Every row gives one point. The points of each table are mixes of a few directions, plus a little noise. Count the directions of each table, and those that both share. Where both have some left over, give the other angles between the two spaces (their principal angles), to ten degrees, smallest first.

First (5 x 3)
[[  4 -22   7]
 [ 21 -36 -16]
 [ -9  -1  21]
 [-18  60  -6]
 [  2   0  -5]]
Second (4 x 3)
[[ -7   5  -8]
 [-17  13 -22]
 [-12   9 -15]
 [ 36 -28  45]]
Directions: first 2, second 1, shared 0; angles 40

First (8 x 4)
[[-26  33 -35  38]
 [ 16 -12  33 -60]
 [-19  22 -29  40]
 [ -5  -4 -30  24]
 [  6  -1  30  -5]
 [ 21 -29  30 -16]
 [  5 -12 -10  -9]
 [  2   1  12 -12]]
Second (5 x 4)
[[ 17 -27  23  14]
 [-24  39 -28  -5]
 [-23  32 -32  22]
 [ 14 -11  37 -26]
 [ 17 -33  -1  -6]]
Directions: first 3, second 3, shared 3

First (8 x 6)
[[-13 -13 -15  -1   0  -5]
 [-11 -18  16 -30 -17   2]
 [ 13   8  29 -14  -9   9]
 [ 18  23  -8  30  17   1]
 [-17 -17 -17  -4  -2  -6]
 [-24 -20 -37   9   6 -12]
 [ 28  24  42  -9  -6  14]
 [  8  12 -10  20  11  -1]]
Second (9 x 6)
[[  2  -2  14 -31  -9   4]
 [ 37  -3  -7  15 -26 -34]
 [  5  -9   0  15  -4  -1]
 [ 15  -5   0 -12   3  11]
 [ 13  25 -21 -18  17  -2]
 [-60  11  17   5  -5  -9]
 [  8 -11   0 -10  18  32]
 [ 13 -10  -5  17   2   4]
 [-33   4   3  20   3  -3]]
Directions: first 2, second 4, shared 1; angles 70

First (8 x 8)
[[ -8   4 -27  15  23  13   7 -42]
 [-37 -18  16   6 -13 -12  -9  31]
 [ 29  -3 -31 -28 -22 -11  40  -1]
 [ 17   6  23 -54 -23  11 -11 -19]
 [  2   6   1  24  17   2  -7   3]
 [ 40  20  17   3   9   5 -13  10]
 [-35 -13  11  60  14 -19 -12  56]
 [ -7  -1 -11 -27  -6  11   6 -39]]
Second (8 x 8)
[[  8 -31  -7 -24 -21 -50 -12 -21]
 [ 23 -19 -10  10  -9  40 -23  17]
 [-32 -21 -25 -47  56  26  18  25]
 [ -8  21  10  11   4  -2  10  -2]
 [  6  40  23  41 -17   4   4  -7]
 [ 18 -12  -8  11  -6  38 -17  16]
 [ -7  -8   2 -19  -9 -56   5 -24]
 [ -9  32  15  18   3   0  13  -3]]
Directions: first 4, second 3, shared 0; angles 50, 70, 90

First (8 x 8)
[[ 17   3   4   8  -5   1  -7  -5]
 [-32   1 -42  -6  11  11  60  -2]
 [ 12   2  12   3 -13   1  -8  -6]
 [  7  13  12  -6  -2  -4 -17  10]
 [ -6  -5 -18   2  25  -3  -1  10]
 [ 13 -13  -8  16  -2   4   5 -15]
 [-32  -8  32 -25 -11  -6 -16   9]
 [ 22   6   6   8  -2  -2 -17   0]]
Second (7 x 8)
[[-13  11  -9  -6  26 -32   2  -2]
 [-24 -25   6  -9  -5  19   0  10]
 [  2  12  -6 -10  19  14 -20  41]
 [  3  24 -10  -8  -9  19  19  15]
 [  8  -5  20   3 -14  -4 -15 -10]
 [ 20  -8  -1  19 -16   3   9 -26]
 [  5  -7   1  12  -1 -19   5 -28]]
Directions: first 4, second 5, shared 4

First (8 x 9)
[[  6  -4  -2  -4 -19   3 -15  15  -3]
 [  5  -3  -2  -4 -16   3 -13  13  -3]
 [ -2   2   1   2   8  -1   7  -6   2]
 [ -7   5   3   5  24  -4  19 -19   4]
 [  9  -6  -3  -7 -31   5 -25  25  -5]
 [-18  12   7  13  60 -10  48 -48  10]
 [  8  -5  -3  -6 -26   4 -20  20  -4]
 [  0   0   0   0   0   0   0   0   0]]
Second (7 x 9)
[[ 10  10   7  47   8  16 -14 -16   7]
 [ 16   7  -1  35 -23  23 -11 -10  -8]
 [  6 -15 -10   0 -11 -15 -15   6   7]
 [ -9  -7  24 -27 -14  -9   4  -2 -17]
 [-26   3 -14   6  16  -7  13   1  -6]
 [ -4   5 -12 -16  13   1  14   9   5]
 [  7  -4   6 -45  11  -9  10  13  12]]
Directions: first 1, second 5, shared 0; angles 30

First (10 x 11)
[[  2  -9   4  -2   1   9  -7   1  14  -9   3]
 [  4   3   7 -19 -12  60  -5 -20  18 -28  -3]
 [ -5  -8 -27  -5 -10 -31  10   2  23  21 -21]
 [ -3   6  -7  -1  -1 -13   8  -1   2  12  -9]
 [ -8   5   0  -3  -6 -21  -2   5   7   5 -10]
 [ -2  15   2   2   3  -3   7  -3 -16   7  -2]
 [  0   0  15   4   5   3  -9   5  -5 -10  10]
 [  1   5  -4   6   8 -11  10  -1  -7  14  -2]
 [  8 -13  11  16  18   2  -5   8 -13  -5  22]
 [  1  -6  -1   2  -7   6  -7   5 -23  -8  12]]
Second (10 x 11)
[[  3  -7  -2  12  11 -19   3   7  -3  10   6]
 [ -2  10   0 -10 -17  18  -2  -9   0 -12  -4]
 [  3   4   3   2   7   0   4  -4   6   2   0]
 [-11  -4  39 -19  52  31 -14  10  36  15 -30]
 [  0  -6  -6  -4  -5   8  -2   1  -8   0   0]
 [  9  -2 -16  17  -8 -23  11  -2 -13   2  15]
 [ -4 -10  -2  -4  -1  -1  -8   9  -8   2  -1]
 [ -1  10   6  -2  -3   2   0  -5   7  -5  -2]
 [  9  -2 -15   7  -5   1  11  -8 -10   1   9]
 [ -3   9  -6   2 -30 -16  -4   0 -10 -14   8]]
Directions: first 5, second 4, shared 3; angles 70

First (10 x 12)
[[-18   0 -22  -4  14 -18  23  28   9  22 -15  13]
 [ -3  27 -41 -12   2 -18  -1  20   9  24  13  43]
 [ -2 -23  28  17  -6  13   0 -10 -14 -13 -10 -48]
 [ 16 -13  38  21   7  22 -14 -24   0 -37 -22 -10]
 [ 33  12  22 -52  -9   7  -9 -47  23 -18  43  50]
 [  1  -3   5 -17   6  -5  13  -4  11   2   2  14]
 [ -1   3  -6   1   5  -3   1   6   4   2  -4  11]
 [ -1  12 -17  15 -13   1 -18   6 -15   8  11 -10]
 [-16  16 -41  11 -12 -14  -6  28 -17  31  13 -11]
 [ -8 -33  37  23   5  13  10  -4 -10 -18 -30 -53]]
Second (8 x 12)
[[ 26  13   0  -7  -5   8 -19 -18 -13 -11  39  20]
 [ -6   7   7 -29 -26   0  -7 -22  27   6   2   1]
 [-15 -12  -3  17  14  -6  16  22  -2   5 -28 -14]
 [-12   4   7 -26 -23  -2  -1 -16  29   9  -8  -4]
 [-25   5  11 -44 -40  -5   0 -25  52  16 -20 -10]
 [  7 -17 -14  60  53  -1  18  47 -51 -10 -11  -6]
 [ 24   0  -8  30  27   6  -4  14 -40 -15  24  12]
 [  2   1   0   0   0   1  -1  -1  -1  -1   3   1]]
Directions: first 4, second 2, shared 1; angles 60
